Every row gives one point. To make a cloud, some directions were put in groups of two or more. Within a group, all points are equally far from the middle, so they leave a hole (a ring in 2 directions, a hollow ball in 3). The other directions are filled evenly. Then the cloud was stretched, turned, moved and blurred a little. How many holes are there, and how many directions does each take, smallest first?
(in the rows, 128 means zero)

Cloud (20 x 3):
[[131 128  92]
 [101 100 101]
 [ 77 130 100]
 [118 148 103]
 [129 111 121]
 [ 93 149 101]
 [118  79  95]
 [ 95 159  93]
 [120 190 149]
 [112 123 175]
 [ 81 154 129]
 [101 159 132]
 [138 121 175]
 [ 55 147 112]
 [116 146 132]
 [117 118 175]
 [142 134 132]
 [ 94 160 115]
 [124 175 148]
 [126 104 167]]
Holes: 0

Cloud (20 x 3):
[[155 101 180]
 [179 171 140]
 [126 115 176]
 [149 149 105]
 [132 122  97]
 [183 111 142]
 [161 175 142]
 [101 113 159]
 [132 166 162]
 [133 129 184]
 [169 146 117]
 [ 88 149 149]
 [109 116 165]
 [119 121 175]
 [168 111 131]
 [145 114 113]
 [153 134 107]
 [109 158 156]
 [ 79 137 147]
 [ 96 130 160]]
Holes: 1 (2)

Cloud:
[[149 109 183 123]
 [115 151 152  87]
 [136  96 157  94]
 [183 135 154 133]
 [139 168 129 170]
 [141 164 131 173]
 [102 105 152  98]
 [123  90 164 117]
 [121 165 163  97]
 [165 108 111 145]
 [116 129 148  82]
 [ 84 153 159 120]
 [145 176 150 111]
 [167 109 114 149]
 [ 89 138 114 138]
 [111 163 172 104]
 [149 145 135 179]
 [127  95 170 136]
 [121 150 152 175]
 [145 154 134 177]
 [185 125 147 133]
 [165 132 129 170]
 [ 95 127 154  93]
 [154 109 134  93]
 [170 163 157 131]
 [ 84 153 159 119]]
Holes: 2 (2, 2)

Cloud (30 x 4):
[[127 153 184 108]
 [100 101 166 100]
 [100 131 182 119]
 [151 104 130 162]
 [127  82 114 141]
 [111 170 137 146]
 [128 145  78 127]
 [167 142  82 132]
 [159 113 143 161]
 [ 79 116 134 129]
 [112 114 154  82]
 [111 166 154 112]
 [121 153 168  93]
 [138 114 187 108]
 [133 166 163  98]
 [ 93 109 124  98]
 [137 181 127 112]
 [ 91 112 104 121]
 [155 126 182 104]
 [142 161 180 142]
 [156  98  99 133]
 [153 132 119  80]
 [124 107 164  84]
 [ 90 100 117 112]
 [108  85 166 125]
 [114 115 177  93]
 [173 117 135 150]
 [140 130  75 122]
 [ 85 115 160 137]
 [127 154  91 159]]
Holes: 1 (4)

Cloud, 54 rows:
[[120 132 126 123  71 131]
 [135  90  83 112 107 172]
 [161  83 147 136 115 116]
 [103 122  87 116 117 102]
 [102 100 155 132 178 155]
 [170 116  66 135 106 163]
 [140 160 135 162 163 114]
 [137  93 121 100 163 129]
 [129 162  87 157 160 162]
 [134 116 127  97 136 118]
 [181  77 108 150 122 152]
 [117 118 147 164 134 158]
 [108 107 160 132 152 122]
 [159  74 144 131  95 169]
 [ 97 110 139 122 112 155]
 [102 143  63 176 129 153]
 [104 115  94 182 165 128]
 [161 142 115 171 129 159]
 [163 151 112 145  97 149]
 [111 144 135 143  95 167]
 [ 85 135  94 121 170 150]
 [109  99  83 181 109 114]
 [144 139 113 118  87 112]
 [ 90 138  94 140 124 163]
 [155  81 163 143  75 139]
 [165  81 116 154  80 166]
 [101 155  76 141 181 166]
 [111  82 130 143 115 144]
 [125 129  75 160 140 157]
 [140 154 128 109 153 148]
 [115  74 167  74 126 102]
 [124 122 116 122 123 132]
 [140 109  92 115  81 132]
 [146 129 134 158 104 161]
 [ 89 175  94 104 170 122]
 [156 121  73 121 155 167]
 [157 109 108 110 166 110]
 [103  96 140 127 166 117]
 [121  99  85 181 102 130]
 [138  92 132  96 103 170]
 [107 109 121 148 152 167]
 [100 106 141 110 103 159]
 [152  99 100 139 120 116]
 [157 136 104 136  80 136]
 [124 140 106 144 117 166]
 [123  83 125 117  94 176]
 [109 176  86 162 106 148]
 [ 86 157 112 155  99 156]
 [146 133 126 199 140 166]
 [150  82 127 111 111 190]
 [129 101 143 102  78 128]
 [175 142 100 111 146 153]
 [116 124 147 172 163 179]
 [123 129 138 149 167 182]]
Holes: 0

Cloud (53 x 6):
[[169 180 105 107  92  93]
 [169 177 174 112 133 124]
 [180 132 178 136 119 168]
 [ 86 161 107 128 130 111]
 [ 97 126 119 148 150 154]
 [123 147 197 176 131 149]
 [175 154 128 161 159 141]
 [113 136 179 173 108 125]
 [ 98 114 111 111 137 150]
 [111 158 132  70 124 138]
 [185 149 122 122 123 140]
 [120 164 105 158 177 129]
 [ 96 151  77 137 149 101]
 [129 129 135  67 141 179]
 [146 133  89 138 168 133]
 [113  99 185 118 139 115]
 [180 130 119 149 102 132]
 [104 118  88 156 136 142]
 [ 91 152  83 129 144  93]
 [103 105 143 164 156 169]
 [102 127 131 162 150 166]
 [109 151 138  99 146  93]
 [145 109 187 127 113 112]
 [184 145 132 147 177 127]
 [151 104 115 106 130 124]
 [ 97 142 171 168 132 106]
 [153 188 129  73 112 116]
 [182 137 159 136 125 136]
 [109 120  95  92 118 127]
 [159 140 110 128 159 175]
 [130 159 119 154 174 159]
 [142 158  55 143 142 131]
 [131 131 111 118 168 172]
 [ 92 153 163 147 125 157]
 [149 153 132 120  69 116]
 [157 138 103  85 142 137]
 [148 132 122 177 170 141]
 [ 91 173 142 114 160 132]
 [ 93 148  97 120 144  88]
 [137 168 166  92 123 116]
 [133 207 110 152 129 138]
 [ 92 113  85 134 120 136]
 [110 166 114 153 127 168]
 [148 134 133 155 165 180]
 [120 157  79 150 152 135]
 [119 162 101 171 101 146]
 [123 147  91 153 153 148]
 [154 140 184 166 115 113]
 [141 105 114 100 137 179]
 [107 138 101 170 138 144]
 [131 137  78  85 118  93]
 [164 141 108 178 136 128]
 [144 142 127 194 121 128]]
Holes: 1 (3)
